Each point is reached from the start by the listed moves, each made 0, 1 or 2 times, or once backwards (-1), plus a little noise. Say if it took an odd or an even number of moves. Then give how often each move was made.

Moves:
(1): [ 1.21 -0.99  0.80  0.87 -0.09  0.29]
(2): [ 0.44  1.30  0.98  0.24 -0.21  0.52]
(3): [-0.71 -0.58  1.33 -0.26 -0.20 -0.76]
Start: [ 0.73  0.04  0.36 -0.23  0.10  0.46]
Points:
[ 1.45  0.71  5.80  0.60 -0.68  0.28] -> odd (1, 2, 2)
[ 2.00 -3.83  2.17  0.96  0.01 -0.27] -> even (2, -1, 1)
[ 3.33 -2.64 -0.38  1.50  0.13  1.50] -> even (2, -1, -1)

Moves:
(1): [ 1.54  0.10 -0.19  0.65 -0.47 -0.50 -1.28  0.31 -1.74 -0.19 -0.08]
(2): [-0.13  2.21 -0.08  1.49 -0.19 -1.08 -0.30  1.40  0.57  0.69 -0.76]
(3): [ 1.18  0.18  1.95  0.79  0.58  0.03 -0.49 -0.95 -0.48  0.40  0.21]
(4): [-1.32 -0.91 -0.11  2.21  0.98 -0.61 -0.24  0.13 -0.55 -0.64 -0.58]
(5): [ 1.01  0.24 -0.63 -1.30  2.31  0.59 -0.39  0.35 -0.42 -0.05 -0.94]
(6): [ 0.12  1.21  0.06  0.43 -0.68  2.70  0.73 -0.02 -0.47  0.47  1.80]
(7): [ 0.93  0.25  0.37  0.56  0.01 -0.56  1.48 -0.25 -0.47 -0.62 -0.10]
(8): [ 0.00 -0.07  0.53 -0.48 -0.11 -0.22 -0.24  2.73  0.04 -0.49  0.51]
Start: [-0.04  1.04  0.59 -0.87  0.36  0.75 -0.07 -0.32 -0.11  0.66 -0.60]
Points:
[ 1.91  0.32  4.26  1.31 -0.81 -3.84  1.82  0.63 -0.56 -1.08 -0.82] -> even (0, 0, 1, 0, -1, -1, 2, 1)
[-2.63 -0.62  0.49  4.09 -1.80  4.02  4.74  1.30 -2.73 -2.40  3.61] -> even (0, -1, -1, 2, -1, 2, 2, 1)
[-0.34 -0.16 -1.08  0.35 -0.43 -0.87 -4.50  7.08 -3.03 -1.08 -0.43] -> odd (2, 0, -1, 1, 0, 0, -1, 2)

Moves:
(1): [ 0.89  0.65  0.11  0.11 -0.15 -0.71  0.53  0.47 -0.84  0.04 -0.37 -1.23
  0.10  0.41]
(2): [-0.78  1.16  0.91 -0.04 -0.64 -0.02  0.10  0.53 -0.68 -0.19  0.77 -0.13
 -0.05 -0.91]
(3): [-0.23 -0.79  1.20  0.02 -0.74 -0.25 -0.39 -0.15  0.42 -0.61 -0.07  0.02
 -0.79  0.24]
(4): [ 0.01 -0.02 -1.01  1.00 -1.18 -0.21  0.31 -0.53 -0.11 -0.04  0.08 -0.08
  0.16 -0.43]
(5): [ 0.03  0.88  0.56  0.87  0.62 -0.41 -0.70 -0.22  0.52 -0.22  0.06  0.16
  0.09  0.64]
(6): [ 0.64 -0.20  0.32  0.53  0.08  0.85  0.49  0.08  0.02 -0.03 -0.34  0.16
 -0.02 -0.03]
(7): [-0.26 -0.11  0.74  0.03  0.86 -0.21  0.76 -0.37 -0.08  0.51  0.19 -0.33
  0.36  0.07]
(8): [ 0.05 -0.62  0.03  0.41  0.17 -0.34  0.00  0.99 -0.31 -0.10  0.00  0.12
 -0.40  0.15]
(9): [ 0.15  0.61 -0.04 -0.55 -0.23  0.12  0.93  0.68  0.99 -0.33  0.30  0.15
  0.23 -0.20]
(10): [ 0.54  0.12 -0.02  0.34 -0.49  0.42 -0.60  0.23  1.08  1.46 -0.30 -0.53
  0.01 -1.00]
(11): [ 0.75 -0.57  0.62  0.10 -0.57  0.31 -0.22 -0.16 -0.14 -0.23  1.38 -0.99
  0.66  0.08]
(12): [ 0.69 -0.08  1.01  0.01 -0.23 -0.56 -0.32  0.09 -0.16  0.41 -0.25  1.06
  0.82  0.12]
Start: [ 0.97  0.19 -0.24  0.64  0.31 -0.27  0.67  0.81  0.27  0.57 -0.07  1.52
  0.42  0.23]
Points:
[ 5.83  2.05 -1.30  3.15 -1.93  0.05  1.77  2.29 -0.82  2.59 -2.06  0.11
  2.05 -0.64] -> odd (2, 0, -1, 1, 0, 2, -1, 0, 0, 1, 0, 1)
[-0.65  0.56  3.88  2.67 -1.54 -0.99  3.17  1.78 -1.41 -0.62  1.39 -1.49
 -1.58 -0.96] -> odd (1, 2, 2, 1, 0, 1, 2, 1, 0, 0, 0, -1)
[ 2.91  1.79 -0.31  3.04 -1.73 -0.95  7.16  4.51 -0.43  2.26 -1.33 -0.81
  0.54 -2.35] -> even (2, 1, 0, 2, -1, 2, 2, 2, 2, 1, -1, 0)
[ 3.47 -0.49  3.00  1.47 -2.55 -1.34 -0.90 -0.07 -0.32  1.00 -0.16 -2.73
 -0.13  0.63] -> even (2, 0, 2, 0, 0, 0, 0, -1, -1, 1, 1, 0)
[ 7.65 -0.26 -0.28  6.91 -2.51 -1.07 -2.75  0.53  0.89  3.78 -0.02  0.17
  3.87  0.39] -> odd (1, -1, -1, 2, 2, 1, -1, 1, -1, 2, 2, 2)
[ 7.40  1.14  4.07  3.16 -1.81 -0.93 -0.78  1.92  0.61  3.76  0.55 -1.64
  3.63  0.03] -> even (2, 0, 0, 0, 1, 1, 0, 0, 0, 2, 2, 2)

Moves:
(1): [ 0.28  0.04  0.40  0.27  0.05  0.25  0.44  0.71 -0.78  0.28 -0.67 -0.95
 -0.66 -0.92 -0.22 -0.45 -0.01 -0.57  0.10  0.49]
(2): [ 0.92 -0.61  0.17  0.40  0.31  0.53  0.21 -0.72 -1.04  0.62  0.38 -0.23
  0.69 -0.95 -0.18 -0.96  1.07 -0.26  0.36 -0.15]
(3): [-0.64  0.67 -0.34 -0.19  0.08 -0.25  0.07  0.07  0.13  0.18  0.15  0.16
  0.37 -0.10  0.12  0.47 -0.19  0.03 -0.11 -0.04]
(4): [-0.86 -0.36  0.21 -0.31 -0.27  0.58  1.22 -0.01  0.43  0.34 -0.36 -1.01
  0.27 -0.70  0.16 -0.35 -0.14 -0.59 -0.63  0.30]
(5): [ 0.10  0.04  0.13 -0.15  0.10 -0.04 -0.21  0.40  0.19  0.22  0.11  0.19
 -0.20 -0.70 -0.38 -0.18 -0.40 -0.16  0.21 -0.05]
(6): [ 0.14 -1.33  0.40 -0.27  0.29 -1.03 -0.42 -1.29 -0.36  1.56  0.18 -0.70
  0.13 -0.12  1.01 -0.27  0.31 -0.11  0.04  0.51]
(7): [ 0.16  0.69  0.70  0.02  0.03  0.07  0.94  0.76  0.24 -0.09  0.56  0.28
 -1.01 -0.39  0.54 -0.55 -0.19 -0.06  0.22 -0.36]
(8): [ 0.16  0.28  0.33  0.54 -0.14  1.11  0.79 -0.50  0.55  0.10 -0.32 -0.59
 -0.51  0.05 -0.19  0.45 -0.26 -0.52  0.24 -0.22]
(9): [-0.13 -0.12 -0.26  0.03  0.05 -0.08  0.37  0.21  0.07 -0.28  0.32 -0.17
  0.48 -0.11 -0.32  0.29 -0.28 -0.38 -0.30  0.29]
(10): [ 0.32  0.41 -0.54 -0.24 -0.01  0.30 -0.22  0.10  0.37  0.26 -0.14  0.10
  0.52  0.13  0.42  0.58  0.53  0.39 -0.73 -0.15]
(11): [ 0.18 -0.52  0.83 -0.08  0.90  0.82  0.49  0.18 -0.29  0.00 -0.40 -0.50
 -0.03 -1.26 -0.24  0.00  1.05 -0.30  0.91  0.61]
(12): [-0.24 -0.05 -0.13 -0.39 -0.43  0.60  0.93  0.12  0.07  0.62 -0.41  0.17
 -0.33 -0.33 -0.23  0.01  0.49 -0.44  0.31 -0.23]
(13): [-0.30  0.04  0.16 -0.04 -0.61  0.34  0.50  0.14  0.04 -0.04  0.21 -0.20
 -0.22 -0.15 -0.01  0.07 -0.41  0.43 -0.44  0.71]
(14): [-0.40 -0.41  0.10  0.02  0.31  0.12 -0.51 -0.12 -0.52  0.22  0.29  0.28
 -0.31  0.06  0.41 -0.06 -0.31 -0.08 -0.07  0.09]
(15): [ 0.00  0.49 -0.26  1.20  0.01 -0.03  0.14  0.73  0.93 -1.01  0.61  0.39
 -0.19 -0.57 -0.77 -0.07  0.64 -0.33 -0.03 -0.13]
(16): [-0.30  0.25 -0.30 -0.12  0.03  0.25  0.35 -0.16  0.20 -0.57 -0.25 -0.37
 -0.09 -0.54  0.51  0.45 -0.05  0.08  0.02 -0.20]
(17): [ 0.34  0.03  0.41  0.13 -0.36 -0.53 -1.06  0.03 -0.34 -0.03  0.11  0.75
  0.40  0.06  0.74  0.03  0.07  0.16 -0.14 -0.16]
(18): [ 0.61 -0.53  0.92  0.26  0.41 -0.29 -0.09 -0.33 -0.88  0.10 -0.02  0.03
  0.17 -0.39 -0.77  0.31  1.43  0.33  0.44 -0.49]
(19): [-0.02  0.42 -0.27  0.16  0.42  0.24  0.54 -0.22  0.03 -0.18 -0.06  0.96
 -0.40 -0.16 -0.10 -0.28 -0.52  0.14 -0.17  0.21]
(20): [ 0.13 -0.11 -0.09 -0.39 -0.28 -0.36 -0.98 -0.72 -0.41  0.48  0.16  0.03
  0.02  0.36  0.14 -0.06  0.14 -0.15 -0.37  0.21]
Start: [ 0.40 -0.75 -0.34 -0.21 -0.59 -0.38 -0.39  0.02 -0.25  0.92  0.22 -0.03
  0.56 -0.27  0.27 -0.92 -0.05  0.15 -1.04  0.05]
Points:
[ 0.32  2.13 -2.98 -0.59 -0.46  0.43 -0.55 -1.52 -1.52  2.41 -2.71  0.17
  1.72  0.25  2.60  1.38 -1.31  0.30 -3.61 -0.27] -> even (2, 0, 2, 0, -1, 0, -1, 1, 0, 2, -1, 0, -1, 0, -1, 1, 1, 0, 2, 0)
[ 2.39 -2.32  3.74  1.11 -0.19  0.32  2.74 -0.36 -1.25  3.96  1.88  0.22
 -0.92 -6.97  2.36 -0.94  4.12 -0.86  0.57 -1.69] -> even (0, 1, 0, 0, 2, 2, 2, 1, 1, 1, 0, 2, 1, 1, 1, 2, 2, 2, 0, -1)
[ 2.26 -4.15 -0.13 -2.46  2.68 -2.10 -4.30 -3.74 -6.75  6.03  0.45 -0.43
  4.98 -5.36  1.22 -1.34  3.34 -1.11 -1.07  1.50] -> odd (1, 2, 2, 0, 2, 1, -1, -1, 2, 1, 1, 0, -1, 1, -1, 1, 1, 1, 1, 2)
[-0.93 -3.85  3.75  1.11 -0.82 -2.76 -0.41 -1.14 -2.09  3.13  2.31 -1.90
 -2.84 -3.03  0.49 -2.06  1.60 -1.08 -1.88  2.59] -> odd (1, -1, 0, 1, 0, 2, 1, 0, 0, -1, 0, 0, 2, 2, 2, 0, 0, 2, 0, 2)
[-0.73 -1.21  0.06 -3.73 -1.39  3.39  3.14  0.71 -0.18  3.60 -3.23 -3.63
  0.56 -6.73  1.32 -0.84  4.08 -1.17 -1.98  2.06] -> even (1, 0, 0, 2, 1, 0, 0, -1, -1, 2, 2, 2, 1, -1, 0, 2, 0, 0, 0, 2)
[ 1.20  0.08  3.17  1.47 -1.89  2.42  3.21  0.86 -1.28  0.05 -2.58 -2.77
 -3.10 -2.54 -0.99  0.89  0.87 -0.63  1.16  1.54] -> even (2, -1, 0, -1, -1, 0, 0, 2, 0, -1, 1, 1, 2, -1, 0, 1, 1, 1, 0, 0)
[ 0.21 -1.03  0.11 -1.75 -0.77 -0.64  1.24  2.12 -3.06  3.84  0.75  0.13
 -1.50 -2.52 -0.45 -2.99 -0.96 -0.73  1.37 -1.11] -> odd (1, 1, 1, -1, 2, 0, 1, -1, 0, -1, -1, 2, 0, 1, -1, 0, -1, 0, -1, -1)
[ 1.90 -1.98  0.00  1.92  0.49  3.03  1.28 -4.61 -1.36  2.09 -1.04 -4.43
  3.11 -3.36 -1.34  0.73  7.07 -1.29 -0.20 -2.51] -> odd (0, 2, 1, 1, -1, 0, -1, 2, -1, 1, 0, 0, -1, 0, 1, 2, -1, 2, -1, 1)
[-0.15 -3.17  3.10  1.18  2.29 -1.35  1.02  0.88 -3.14  2.31  0.56 -3.23
 -0.54 -9.10 -0.17 -0.62  5.03 -0.39  0.70  3.24] -> odd (2, 0, 2, 0, 1, 2, 0, -1, 0, 0, 2, 0, 2, 1, 2, 2, 0, 2, 0, 0)
[ 2.72  1.05  2.84 -1.25  0.10  7.05  6.36  1.48 -0.18  4.08 -2.44 -3.52
 -2.14 -5.23 -0.97 -2.28  3.01 -2.31  0.73  0.02] -> even (1, 1, 0, 1, 1, -1, 2, 2, -1, 2, 2, 1, 0, -1, -1, -1, -1, 0, 0, 1)
